Each row is a point. To make a cloud, some directions were put in groups of two or more. Within a group, all points are equally far from the middle, so they leave a hole (a ring in 2 directions, a hollow ball in 3). The other directions are filled evenly. Then the cloud was stretched, turned, moved and blurred a little. Count the holes, and give their numbers of directions, smallest first.
(in the rows, 128 means zero)

Cloud (13 x 2):
[[128  85]
 [162  91]
 [181 113]
 [112 182]
 [183 121]
 [185 130]
 [156 178]
 [101 177]
 [ 96 172]
 [ 80 144]
 [118 185]
 [175 164]
 [125  86]]
Holes: 1 (2)

Cloud:
[[191 145 106]
 [166  69 144]
 [155 166  84]
 [156 131 161]
 [170  82  58]
 [154 125  87]
 [133 152  87]
 [ 80 149 103]
 [133 130  48]
 [180  79 146]
 [142  84  67]
 [139  88 151]
 [176  89  61]
 [118 132 120]
 [138 137 160]
 [161  84 115]
 [157 178  97]
 [171  83  64]
 [183 111  95]
 [156 109  45]
 [129 130 141]
 [129 110  69]]
Holes: 0

Cloud:
[[135 152 108  38 135 112]
 [210 105 123  99 140 181]
 [212 108 125 113 137 148]
 [110 183  88  68 136 156]
 [114 122 121  79 198  56]
 [ 99  77 111  64 105 117]
 [ 84 132 141 187 139  90]
 [193 171 174 124 140 129]
 [198 167 151 142 169 165]
 [ 86 135 192 142 112 129]
 [113 189 112  70 171 163]
 [165  66 103  92 133 135]
 [135 182 112 115  67 133]
 [132 186 170  83 161  86]
 [177  99 139  81  93 104]
 [176 130 108 102 193 161]
 [ 81 196 118 113 169 156]
 [ 53 150 127  89  87 145]
 [121 168  88 113  66 122]
 [128 124  88 186  86  98]
 [151 191 172  67 119 123]
 [176  98 113 103 184 150]
 [160  94 142  58  94 149]
 [ 97 172  79  91 127 180]
 [164 170 107 171 104 110]
 [131  76 126 174 129 123]
 [103  82 107 158 152 153]
 [138 175 135  31 139 175]
 [179  87 147 121 106  77]
 [136 206 156 146 134 108]
 [139 101 156 170 101 180]
 [ 87 147 131 192 141  91]
 [116 163  91 111  65 146]
 [ 84 153  85 173 168  92]
 [ 63 125  90 157 162 114]
 [160  91  90  66 109  63]
 [ 75 123 176  92  87 113]
 [191  81 120  91 131 171]
 [ 75 119 180  74 117 107]
 [101 178 175 145  82 165]
 [187 163 110 154 120  76]
 [122 108 151  30 132 184]
 [124  74  95 159  86 100]
 [121 113 182 114 183 102]
 [179 189 140 127  94 140]
 [103 120 115 103  68 204]
 [109 110 193 135 160 124]
 [185 111 162 132 178 137]
 [ 96 124 193  79 162 122]
 [143 170 112 169  83  97]
 [133  88 130  45 122 177]
 [113  77 119 172 151 117]
 [ 85 141 189 155 133 153]
 [ 63  99 124  94 152 166]
 [113 187 161 174 129 159]
 [ 64 199 132  95 114 136]]
Holes: 2 (2, 3)

Cloud (75 x 8):
[[118 179 183  88 111 170 170 135]
 [ 94 203 183 171 118 141 122  99]
 [112  95 144  69 121 150 135  92]
 [112 190 129 187 182 103  95 126]
 [104 181 179 195 160 114  94 148]
 [201 192 121  93  73 132 171 127]
 [ 78 197 164 142  97 122 168  80]
 [162 115  98 150  58 151  87  95]
 [126 116 122 195 103  52 121 155]
 [129 140 139  46  67 129 130 114]
 [142 106 141 135 144 190 172 185]
 [169 198 148 100  88 167 159 182]
 [156 187 116 136  94 181  90 145]
 [118 117 177 114 139 145  52 156]
 [200 156 148  88 119 116 130  73]
 [151 155  65 106 127  91 100 114]
 [ 77 127 150 120 178  56 186 134]
 [130 109  76 143 109  87 200 120]
 [126 105  93 121 181  73 183  92]
 [100 171 108 143  94  59 144 199]
 [ 60 120 139 128 118 135 170 119]
 [105  87 175 170 130 138 144 126]
 [115 101 154 123 156  91  60  89]
 [ 81 158 214  92 112 117 161  96]
 [127  89 163 127 133  92  71  96]
 [153 138 144 127 183  87 213 146]
 [166 125  57 156 141 126 149 105]
 [139 194 119  77 153 154 184 119]
 [141 175 102 123  44  77 206 152]
 [ 85 126 179 105 182 145 154 137]
 [181 144 124 139 171 157  82  96]
 [ 89 152 142  76 160 159 121 131]
 [181 169 130 194 118 116 133 193]
 [107 193 183 163 101 140  79 127]
 [139 186 171 164 105 126 113 211]
 [171 119 138  55 149 155 134 155]
 [121 180  63 147 126 124 131 146]
 [121 132 155 104 158 186  76 153]
 [110 154  77 101 129 141  99  63]
 [ 84 180 140 167 130  58  87 123]
 [191 170 102 101 105 118 149  61]
 [ 62  90  98 167 176 132 126 120]
 [135 190 187 152 134 128 159 173]
 [144 109 186 114 171 124 151 164]
 [181 161 137 149  95 150  57  78]
 [111 119  83 107  97 157 128  77]
 [126 166 139 123 100 187 167 155]
 [160 119 168 151 114 145 145  66]
 [177 117 137 124  94 146 210 154]
 [108 204 185 142 104 115 111 149]
 [138 215 169 146 130 104 198 125]
 [197 176 155 140 103 144  90 141]
 [180  96  72 134 144 108 169 146]
 [115 199  78 152 129 105 105  73]
 [114 161 200 125 108 166  95  73]
 [115  70 140 111 147 165 112 100]
 [128 160 199 161 131 171 130 130]
 [130 170 191 163 125 161  83 182]
 [ 91 178 187 149 121  79 212 104]
 [135 131 185 187  90  92  79 143]
 [137 207 131 172 166  64 133  94]
 [129 168  92 151 163  97 208  96]
 [ 54 146 153 106 149  40 181 112]
 [179 153 165 146 135 149 155  78]
 [189 185 144 131 114 111 196  83]
 [101 134  73 188 159 105 129 178]
 [ 81 185 131 115 133  84  73  88]
 [115 140 120 174 143  76 170 209]
 [107 125 140 144 130  21 137  84]
 [113 166 112  94  72 152 103 121]
 [146 128 126 131 171  87  56  70]
 [178 140 143 156  84  50 133 175]
 [118 163 162  70  92  71 120 188]
 [ 44 145 131 120 132  75 184 106]
 [146  79 169 176  95 114  95 144]]
Holes: 1 (6)

Cloud (95 x 9):
[[ 89 122 131  86 118 132 116 211 160]
 [ 59 126 150  79 101  94 142 157 146]
 [ 71 148 114 212 107 160 144 143 149]
 [174 152 116 131  36 104 126 117 121]
 [ 90  32 158 142 120 118 111 120  84]
 [147  85 130 107 141 107 125 198 106]
 [126  98 181 157 114 145 114  76  67]
 [159 163 105 126  63 133 139 129 199]
 [ 34 121 107 146  58 115 169 125 151]
 [ 85 132  68 117 125  63 130 115 135]
 [ 59  69 164 143 129 156  91 100 116]
 [ 49 124 137 195 117 119 189 152 130]
 [ 57  94 107 150  96  84 186 165  73]
 [ 87 104 140  76  76 117 126 178 176]
 [ 75 127 119 184  80 120 124  79  53]
 [126 147 179  78 141 115 123 100  76]
 [132 146 155 132  63 104 112  63 117]
 [120 132  46 122 106 165 121 135  77]
 [ 96 115  38 146  55 116 161 160 145]
 [163 135 167 136 160  92 154 138  79]
 [ 79 126 115 170  75  81 100  80  92]
 [139  72 102 124  96  61 142 125 113]
 [ 67 118  99 204 113 151  87 172 124]
 [103 129 175  84 129 148 120 207 123]
 [107 133  55 136  69 153 149 139  48]
 [ 36  98 147 153  80  91 103 170 125]
 [ 40 134 173 107 120  94 112 141  92]
 [122 161 183 115  58 153 100 152 130]
 [ 94  91 148  92  89 142 159  76 137]
 [120 177 152 121  58 109 152 141 169]
 [106 113 107 101  50 118 170 207  90]
 [102  94  58 160  72 150  70 138  89]
 [117 110 127 101  79 138 190 211 112]
 [110 148 138 104  94 202 142 118 116]
 [126 124  92 163  54  59 135 155 122]
 [102  96 135 203 100 127 102 196  83]
 [ 82 159 171 163 164 132 146 123  98]
 [117 150 168 133  67 158 125  72  94]
 [139 115  62 112  80 164  85 150  92]
 [161 135 120 195  75 144  93 139 108]
 [102  52 124  75  99 143  71 143 119]
 [ 33  75 132 116 148 126 116 154  93]
 [166 151 122 108  94 132 198 183 101]
 [109 186 100 142 101 145  87 174 147]
 [ 98  76 196 127  89  97 162 106 107]
 [119  98 105  86  36 145 152 157 145]
 [133 159 180 107 168 139 106 141  95]
 [ 91 157 114 156 138 145  63 149 168]
 [ 70  64 118 139 116 132 159 209 148]
 [126 118 136  58 100  85 117 149 152]
 [ 68 139  87 113 135 166 181 167  71]
 [ 61 119 152 140 138 143 102  79 122]
 [119 165  87 155  66 116  75  98  93]
 [ 70  63 132 180  67 101  77 160 124]
 [ 42 125 129 141 110 107 158 175 190]
 [147 171 161 102  58 130 174 155 138]
 [103 160  95 208 102 112 144 161 175]
 [106 137  94  80 123 155 191 138 106]
 [ 98 171  73 102  82 145  90  96 129]
 [118  76 131 123  59 187 135  88 116]
 [ 42 119 124 141 140 104  89 153  51]
 [146 163  62 158  76 126 126 166 150]
 [ 99 155 128  97  45 158 129 132 164]
 [100  76  92 106  53 109 168 133  78]
 [143 147 164  99  60 112 161  87 114]
 [146 125 141 202  47 147 163 119 116]
 [119 135  80 175  99 106 174 197 102]
 [119  95 182 169 118 114  62 113 143]
 [ 76 146  90 158  63 110  59 139 103]
 [100  87 179  94  97 142 123 207 119]
 [116 160 105 126  89  58 137 119 175]
 [145  70 169 140  72 138 125 182 154]
 [ 90 164 183 144  91 155  78 156 112]
 [ 89 170 154 116 150 166 145 190 120]
 [ 77 159 108 110  68 177 144 206  86]
 [106 135  78 101  80 172 184 163  74]
 [130  99 167 171 101 184 166 115  69]
 [ 79  86 122 116  66  99 152 211  92]
 [137  78 152 134  80 113 181  93  65]
 [126 114 116  64 116 117  61 158 141]
 [159  95 121 130 127  91 140 194 131]
 [166 151 148 106 112  96 200 163 104]
 [122 129  95 167 155  94 162 161  77]
 [111  57 141 185  77  87  65 125 145]
 [102 116 191 137  71 187  95 143  90]
 [142 149  93 151  66  70 135 171 139]
 [ 79  88 151 170  54  97 117  72 125]
 [158 134 127  87  64  98 164 182 119]
 [ 60  86 122  65 131 114 112 148  97]
 [127 183  88 117 104 138 166 173 159]
 [ 82 128  81 186  40  94 151 162 119]
 [ 90  92 144 109  34 165 157 115  68]
 [ 79 109  81  73 124  79 100 139 140]
 [ 70  77  68 184 134 139 163 137 112]
 [ 73  84 155 122 120 195 114 142  56]]
Holes: 2 (4, 4)

Cloud (103 x 9):
[[101 172 102 160 132 146 193 102 140]
 [192 130 156 120  69 137 139  47 102]
 [115 130 169 149 191 109 151 133 172]
 [141 133  94  69 102 162 160  93  78]
 [132  69  94  85 154  93  88 134 156]
 [ 99  26 131 122 114 114 184  93 113]
 [130 118 105 121 148 200 148  91  83]
 [183  89 116 152  93 115 108  81 102]
 [ 77  84 142 112  97 145 157  53 114]
 [158  53 170 156 102  90 104 158 119]
 [125  84 133 101 196 152 110 154 159]
 [ 77  63 155  77 105 183 132 138 140]
 [114  91 179  70 171  98 156 147 151]
 [105  80  94  77 148  76 121 138 150]
 [130 108 165  27 119 119 159  94 100]
 [203 126 127 144 113  84 169 127 134]
 [ 99 150 133  72 181 106 131  80 119]
 [106 148 166 132 113 121  74 144 173]
 [169 130 130 146 164  88 138  56 165]
 [150 122 197  79  67 109  72 129 113]
 [ 61 163 163 111 137 149 150 133 146]
 [114 118 173  83 105  75  84 149 170]
 [164 107 141  88 222 151  96 114  82]
 [190 118 194 139 148 116  94 133 155]
 [212 122 145 125  70 144 129  68 104]
 [119  62 147  44 109 107 128 177 141]
 [162 156 155  88 106 120 181  69 138]
 [185 163 183  82 108 141  94  99 147]
 [ 57  88  83  74 147 108 145 147 168]
 [197  77 140 135  92 152  90 117 150]
 [125  80 171 179 120 147 156  54 168]
 [131 120 217 120 194 145 110 101 135]
 [166  76  89 183 120 173 161  98 134]
 [164  89 118 100  64 108 173  99 142]
 [160 102 107 154 167 173 199 111 177]
 [180  24 145 176 140 136 129 113 127]
 [200  88 166  81 158 161  89 118  98]
 [204 157 127 114 101  86 165 174 109]
 [104 117 151  96 111 161  73  32  86]
 [134  70 148 141 107 147  57 145 150]
 [155 154 194 163 155 123 109  85 129]
 [ 85  82 145 142 154 178  80  51 160]
 [118 125 212 149 149 156  67 139  95]
 [114 177 110  96 178 115  72 123 136]
 [ 96 111 108 158 174 107 218 160 165]
 [ 96 135 109  65 125 106 186 104 118]
 [106  99 197  89 123  98 144 169 202]
 [191 127 134  72  84 176 128  81  99]
 [ 85  77  93 103 202 145 112 106 164]
 [ 88 152 172  52 172 145  92 154 121]
 [148  67 217 120 131  86 136 152 138]
 [186 147 119 146 135  79 107 136 105]
 [150  66 157 180  79 165 170 100 153]
 [165 176 163 168 204 127 124 102 109]
 [106 127 119 129 177 113 165  90  77]
 [124 149 132 148 217 127 125  65 115]
 [126  86  65 128 158 101 171  95 118]
 [186  78 128 106 193 135 127 105  81]
 [216 136 155 148 172 143 151 126 115]
 [175 169 110 137 173 118  55  80 111]
 [201 128  88 157 130 185 141  95 127]
 [139  84 192 116 184 182 134  97 154]
 [139 110 237 120 166 108 121 180 109]
 [140  96  66  99  85  96 115 129 156]
 [186 134 112  95  73 158 130  64  89]
 [163 117 105  61 205 115 138 109 158]
 [163  82 191 130 103 158 113 137 183]
 [104 133  89 215 138 134 142 126 180]
 [ 62 126 118  69 144 134 144  96  94]
 [136  85 206  37 131 133 118 186  96]
 [129 154 140  81 116 130  97  32  91]
 [177 152  72 103 101 145 143 102  82]
 [ 60 151 167 111 154 141  86 121 110]
 [183 116 127 140 155 166 193  75 195]
 [110 147 178 104  66 110  79 134 122]
 [107  95 108 120  71 145 163 155 100]
 [136 168 166  69 162 118  86 194 141]
 [209 120 140 158 152 116  89 135 169]
 [130  85 136  93 154 137 187 134  62]
 [179 166 127 140  88 112 209 159 114]
 [107 117 151 170 169 130 139  70 169]
 [167 104 204  73 137 101 119  65 104]
 [134  70 112  72  90 121  84  91 141]
 [ 90 141 204  27  84 126 122 144 117]
 [112 108  83 109 194 152 108  95  87]
 [201 200 141 162 119 131  97  79 119]
 [109 107 131  74 141 158  97 144 165]
 [185  14 149 141 151 132 104 120 134]
 [156 134  85  93 103  98  88 129 191]
 [125  59 161 101 188 164 130 143  79]
 [127  20 137 182 102 140 167  64 116]
 [136 155 103 172 126 145 117  47 119]
 [138 114 220  95 150 165 126  83 150]
 [140 148 118 123 206  83  89 130 149]
 [ 97  62 130  84  96 183 134 125 107]
 [142 125 102 100 189  67 144 163 126]
 [116 145  91 108 203 152  93  81  80]
 [181 100 104 157 162  84 136  69 134]
 [135  60 171 123 162 131  36 115 155]
 [115  68 174  60 126 131 128 127 189]
 [ 61  62 104 106 160 110 154 104 131]
 [153  70 194 155 129 137 129 175 176]
 [ 99 145 165  97  87  91 153 141 193]]
Holes: 1 (6)

Cloud:
[[ 65 171 128  96 165 147 175 151 123]
 [ 79 154  55 122 168 206 181 125 127]
 [148 116 112  87 156 160 165 168 137]
 [ 79  98  82 141 187 184 152 129 166]
 [159 190 200 104 133 194 110 151 126]
 [172 141 111 137 150 117 137 135  56]
 [162 106 107 153 159 127  98 157  80]
 [ 70 109 130 118 111 174 106 152  89]
 [112 141 109 124 173 117 150 178  26]
 [150 101 160 150  92 152 178 100  81]
 [187 157  61 114 182 119 184 112 126]
 [ 69 134  87 182 182  82 140 131 115]
 [111 133 131  75 144  55  90 135 129]
 [176  85  92 124 192 124 157 114 149]
 [195 184  81 129 179 182 166  98 130]
 [144 206 174  95 147 163 154 156 138]
 [ 97  82  86  68 119  79  94 177 143]
 [152 133 208 160 146 142 112 101  70]
 [143  86 146 171 169 182 147 152 196]
 [ 54  95  98 123 104 122 138 195  81]
 [118 160 148 138 127  75 107 163  72]
 [145 184 175 168 122  95 146 131  96]
 [138  93 118 172 112 112 130  52  76]
 [146 159 209 201 179 189 136  78 139]
 [145 102 218 157 176 131 131 127 129]
 [ 69 115 110 180 175 110 175  97  69]
 [177  85 121 169 147 138  94 125 100]
 [156 113 183 154 199 148 143 130 150]
 [ 57  80 162 174 173 154  94 143 114]
 [ 95 153 184 112 116 102 124 194  67]
 [ 63  94 106 186 191 127 101 125 106]
 [121  81  66 151 144 127 156 139  56]
 [150 130  47 105 184 159 157 151 109]
 [ 90  86 120 177 149  80  86 108 124]
 [109  88  91 188 132 118  90 101 116]
 [102 144 115 183 206 118  87 155 166]
 [ 88 203 150 139 102 177 100 132 121]
 [121 193 187  83 127 140 139 140 117]
 [121 206 142 148 136 130 184  64 175]
 [134 145 151 180 171  85 118 120 128]
 [ 82 123 212 148 118 150  92 144  92]
 [102 144 179  62 146 112 139 154  98]
 [132 139 141 144 184  80 124 173 168]
 [196 166 144 129 176 108 116 109 178]
 [168 123 104 215 171 181 194  69 138]
 [162 171 165 175 158  90 169 123 151]
 [ 61  81  70 161 147 136 172 143  52]
 [137 154 191  63 138  85 144 160 125]
 [105 190 118 214 154 161 125  73 100]
 [189 172 126 120 116 171  92 152 166]
 [173 123  78  89 168 121 197 119  93]
 [109 108 212 139 133  93 109 115 171]
 [182 141 168 192 163 127  96 133 185]
 [167 143  99  87 149 110  98 192 151]
 [107 166 208 138 115 139 156 129  58]
 [ 98 131 200 170 122 197  81  91 100]
 [ 68 152 117 158 110 106 119 144  89]
 [134 164  55 107 183 122 138 184  62]
 [ 69 157 160 142 106 179  60 162 126]
 [112 107 129 164 207  98 161 156  82]
 [128  91 106 181 163 145 210  68 130]
 [ 89 124 131 182 128 109  75 117 119]
 [155 154 132  92 181  97 112 106 110]
 [112 124 149 147 115  78  76 100  72]
 [155 149 150 179 110 182 143 159 141]
 [143 138 120 162 184  92 147 182 169]
 [ 82 135 163 171 105 195 125 112 106]
 [188 170 109 217 184 153 191  82 132]
 [155 206 185 104 139 104 191 107 147]
 [129 108 145 165 127 138 173 100 191]
 [144 201 142 201 172 116 171  74 143]
 [159 146 154 104 131 198  95 190 150]
 [119 136 144 138 170 155 157  45 141]
 [170 101 157  62 148 126 135 168 102]
 [111 133 149 154 132 178  51  79  89]
 [126 102 133 182 105 142 130 143 151]
 [ 84 173 126  82 136 102 121 162 124]
 [174  98 106 177 137 125  87 136 122]
 [108 107 154 180 101 105  99  99 139]
 [ 78 113 153 172 125 212  85 119 110]
 [ 79 117 163 145 154 115 199 100 124]
 [116 121 149 206 144 164 135  36 110]
 [101  97  71  78 132 129 187 160  64]
 [116  44 112 146 168  99 201 172 107]
 [111  90 115 162 149 115 204 197 119]
 [133  82 127 181 198 162 126 177 126]
 [ 46 170  61 131 129 152  94 185 112]
 [187  93 133 169 151  93 156 105  81]
 [172 158 155 126 124 206 144 141 110]
 [200 171 152 167 147 106 208 102 178]
 [182 165 121 103 158 176 199 115 115]
 [ 96 181  93 184 179 146  88 179  96]
 [193 166  95 145 145 181  75 130 138]
 [ 80 165  58 138 154 179 119 104  79]
 [ 85  89 191 157 148 136 134 106 148]
 [117 105  92 110 164  84 131  70 126]
 [ 46 164 113 125 117 158  94 187 106]
 [138  91 161 114 196 112 164 178 138]]
Holes: 3 (2, 2, 2)
